Each point is reached from the start by the listed moves, each made once or not at all, plus a little noise. Say if it took an odd or an even number of moves. Then give how often each move was made.

Moves:
(1): [49  6]
(2): [-6 53]
Start: [-3  0]
Points:
[-9 53] -> odd (0, 1)
[47  7] -> odd (1, 0)
[41 60] -> even (1, 1)
[-2  1] -> even (0, 0)

Moves:
(1): [ 16 -26   0  18]
(2): [ 8 14 31  1]
(3): [ -2 -21  22 -10]
(4): [-18   4  -6  12]
Start: [  4  -5   7 -16]
Points:
[ 27 -39  60  -6] -> odd (1, 1, 1, 0)
[ 10 -11  60 -23] -> even (0, 1, 1, 0)
[  3 -27  32 -28] -> odd (0, 0, 1, 0)
[ -7  -7  53 -11] -> odd (0, 1, 1, 1)
[ 15 -53  28  -6] -> even (1, 0, 1, 0)

Moves:
(1): [  5  -2  -1  12 -12  -8  12   9  -8]
(2): [ 10 -11  -2  11   2  -2  -4   5  -2]
(3): [ -8 -24   2  -9  12 -13   4 -18 -20]
(4): [-7 -4  1 10  3 -2  4 -4 -1]
(5): [  3  -2 -15 -11   4   1  -3  12   4]
(6): [ 6 -4  0  4  5  7 11 -3 12]
(7): [ -8   1  14 -14  16   2   5   8   0]
(8): [-10  -9  23 -15   2  18 -10  14  -7]
Start: [  0   9 -10   3 -12   1   4  22  -2]
Points:
[ 13 -19  -6   4 -11  17   9  60  -4] -> odd (1, 1, 0, 0, 1, 1, 0, 1)
[-13 -16  -9 -30  20 -10   9  24 -18] -> odd (0, 0, 1, 0, 1, 0, 1, 0)
[ 17  -7 -13  19  -6   6  10  24   8] -> even (0, 1, 0, 0, 0, 1, 0, 0)

Moves:
(1): [ 15   3  21  19  -6   9  -2 -19   0 -12  -9]
(2): [ -4  18  -4   0 -16   9  16  -1 -20   1   6]
(3): [ -3 -18  10  -4 -11   8  17  -1   4  -8  -9]
(4): [-16  -2  -7   8   0  -4  -1  -8   6 -14   9]
(5): [ -7  15   7  -2   8  -9   2   6  -2  -7 -10]
(6): [ 14 -10  -2  -5  10  -4  23  -8 -11 -17  14]
(7): [  4  -1  -3 -11  -9  16  41 -25  25  -1 -20]
(8): [-4 -5  7 22  5  4 -4 13 22 28 26]
(9): [  5  13   9 -20 -14  18  -2  -6   8 -16   8]
(10): [ -9 -10  10 -14   2  13  -5  -7   3  17   8]
(11): [ -3   7   6   4  -3 -34 -14  -5  -2  13   8]
Start: [ -4   0   4  27   8  -4 -18   4  -4  12 -20]
Points:
[  0 -11  33 -28  -3  40  60 -36  26 -19 -30] -> even (0, 0, 1, 0, 1, 1, 1, 0, 1, 1, 0)
[ 14   4  12  -1   6  10   7 -11  -6 -19   5] -> even (0, 0, 0, 0, 0, 1, 0, 0, 1, 0, 0)
[ -3  13  11  48   3 -28   6   2 -12  32  35] -> even (0, 1, 0, 0, 0, 1, 0, 1, 0, 0, 1)
[-11  15  27  17 -41  18  36 -21  33  30   1] -> even (0, 1, 1, 0, 0, 0, 1, 1, 1, 0, 1)
[  2  25  36  31   5 -27 -10 -36  -3 -39   2] -> even (1, 0, 0, 1, 1, 1, 0, 0, 1, 0, 1)
[ -9   1   9  24 -17  14  14   1 -18   6 -21] -> even (0, 1, 1, 0, 0, 0, 0, 0, 0, 0, 0)
